Every row gives one point. To make a cloud, some directions were put in groups of two or more. Within a group, all points are equally far from the middle, so they leave a hole (a ring in 2 directions, a hollow ball in 3). The other directions are filled evenly. Then the cloud was stretched, turned, moved and blurred a little. Count the holes, and give their numbers of directions, smallest first.

Cloud, 22 rows:
45, -5, 22
-41, 12, -7
9, 19, 58
-30, -23, -24
15, -26, -22
39, 27, 32
3, 2, 60
4, 21, 56
-18, 9, -38
-36, -23, -15
41, 2, 43
42, -10, 32
9, 46, 20
37, -21, 23
41, -16, 21
-20, 38, 17
-30, -11, 35
-27, -30, 21
39, -9, -2
-7, 3, 56
-18, 20, 45
21, -30, 38
Holes: 1 (3)

Cloud, 20 rows:
19, -17, -20
-40, -44, 33
-36, 12, -15
-34, 10, 39
7, -23, -22
60, 31, 20
27, -35, 0
12, -41, -6
7, -47, 35
-29, -39, -16
-18, -55, 28
-20, -54, -1
-21, 24, -17
22, 10, -24
37, -25, 38
-30, -52, -3
-34, 4, -20
40, 48, 4
-19, 13, 48
44, -21, 7
Holes: 1 (3)

Cloud (31 x 4):
-30, -42, -30, 9
-59, -22, 6, 1
3, 28, 19, -22
-52, -14, -29, 5
49, 7, -21, -9
32, 26, -15, -20
7, 23, -40, -27
10, 3, -27, 40
39, 19, 0, -17
-7, -26, 6, 40
2, -43, -40, 9
-23, -43, 8, 24
-60, -17, 9, 0
-25, 18, -46, 6
47, 7, -1, -15
0, 15, -40, -36
-47, -11, 24, -22
-50, -19, 23, -17
46, -8, 10, -16
43, 17, -11, -15
35, -39, -23, -32
-11, -42, -45, -3
5, -39, -48, -27
1, -15, -8, 44
-13, 20, -50, -3
22, -28, -38, 18
-3, 2, -4, 47
13, 25, -44, 9
-7, -25, 26, 32
25, -41, -31, -36
-6, 2, 6, 47
Holes: 2 (2, 2)

Cloud (29 x 4):
-45, 17, 2, -23
-26, 17, -18, -27
9, -3, -33, 25
11, -6, -5, -46
50, -15, -30, -2
21, 45, 15, -1
60, -4, -24, -1
2, -11, 38, 19
-27, 10, 10, -31
-13, -13, -32, 12
-35, 34, 7, -39
-14, 27, 32, -17
-14, 37, 31, -18
42, 4, -26, -56
5, 32, -5, 30
-21, 36, 28, 14
-3, -12, 30, -22
2, -15, 22, -33
-22, 25, 33, 4
41, -15, -29, -31
36, 25, -30, -3
-6, 16, -27, 39
17, -44, -23, -2
-13, 29, -4, 45
1, 0, 3, -44
-20, -14, 11, -19
-28, -4, 12, -20
26, 6, 30, 6
15, 40, -8, 18
Holes: 1 (2)

Cloud (49 x 6):
21, 38, -2, -10, -22, 4
33, -25, 3, -16, 31, 10
12, 7, -21, -39, 27, 8
-46, -6, -9, -10, -14, 1
12, 6, -19, 26, 27, -8
7, -43, 13, -20, 28, 8
0, -2, -31, 0, -31, 2
-5, 60, -1, -8, -16, 6
-21, -9, -11, 36, 23, -2
17, -1, 46, -4, 53, 13
-15, -4, -46, -13, -10, 0
10, 29, -5, -11, -4, 29
-35, 19, 31, -13, -2, -10
13, 6, 27, -23, -14, -13
-4, 36, 16, 16, -13, 26
18, 0, -16, -3, 57, -12
10, 3, -36, -32, -10, -7
24, -39, 28, 1, 30, 9
36, -25, -5, -9, 37, 10
22, 34, 12, -30, -9, -7
-22, 7, -20, -13, 13, 30
-23, -47, 1, -10, 16, -8
12, 28, -11, -31, -10, -25
7, 21, 9, 29, -10, 19
4, 1, 22, 0, 6, -36
6, 4, -41, -26, -7, -18
-15, -10, 21, 9, 20, -32
-37, 9, 12, -8, -32, 6
14, -47, 7, -16, 30, 1
-13, -26, -25, 24, 25, 12
-9, 18, 21, -26, 7, -26
4, 0, -43, -8, -5, -19
-30, 19, 31, 33, 24, 1
-15, -52, 11, 13, 0, 11
-25, -18, -4, 1, 3, 35
-38, -4, 9, 14, -2, -21
-10, -48, 23, 17, 49, 10
-39, -1, 20, -1, 36, 22
30, -27, -12, -9, 51, 5
17, 26, 10, -26, 53, 8
-6, -14, 46, 24, -1, 18
11, 7, 12, -30, 57, 4
23, -5, 1, -37, 6, 5
-9, -12, 25, 42, 12, 23
6, -1, -23, -5, 40, 25
9, -8, -41, -25, 16, -17
-13, -35, 8, -2, 45, -19
-18, 9, 3, -2, -11, 36
7, -7, 31, 16, 23, -30
Holes: 2 (2, 4)

Cloud (51 x 6):
26, 24, -3, -26, -19, 17
13, -25, -5, 22, 19, -12
23, -25, -22, 2, -33, -11
8, 10, 6, 4, -2, 26
11, -20, -8, -45, -26, -11
-4, -12, -8, -3, 2, 11
-14, 37, 9, -12, -37, 29
-23, 29, 14, -39, 30, 27
-26, 22, -4, -11, -3, 22
23, -27, -1, 36, -21, -13
22, -9, 23, -6, 24, -11
26, -8, 28, -19, -17, -14
21, -5, -9, -51, -6, -33
19, 11, -4, -14, 19, 9
-1, 26, 8, -9, -7, 16
21, 8, 26, 9, -7, 4
21, -8, -2, 2, 5, -3
19, 24, 6, 6, -34, -28
-18, 1, -6, -5, 25, 8
10, -19, -17, 35, -38, -20
30, -18, 18, -37, -47, -7
43, -4, -13, 3, 14, 9
-4, 24, -11, -29, -6, 25
23, -8, -1, -34, -31, -3
20, -10, 10, -38, 10, -3
38, 24, -5, 31, 3, -10
20, -27, -2, -32, 23, 16
14, -29, 13, 45, 2, 5
2, -35, -14, 13, 23, -10
2, 13, 10, 2, -16, 2
-1, 19, -16, 0, 20, -9
11, -37, 21, 15, 35, -30
13, -9, 26, -41, 28, -22
-2, 7, 25, -22, 16, -8
-11, 13, 12, -20, 14, 10
30, -23, -2, -40, 29, -32
29, -25, -19, 3, 23, -21
28, 21, 11, -16, -10, -10
22, -13, 13, -33, 10, -14
17, -22, 6, -7, 0, -14
2, 6, 31, -7, 60, -1
9, -14, 20, -3, -2, -18
22, -16, 7, -25, -28, -11
47, -21, -3, 8, -9, -10
22, 18, -20, -32, -17, 5
-5, -5, -5, -25, -5, 28
8, 32, 27, -46, -17, 1
-7, 13, -14, 17, 14, 2
-9, 12, 18, -29, 9, 17
-4, 9, -16, 19, 18, -1
-12, 28, 4, -4, -3, 23
Holes: 0
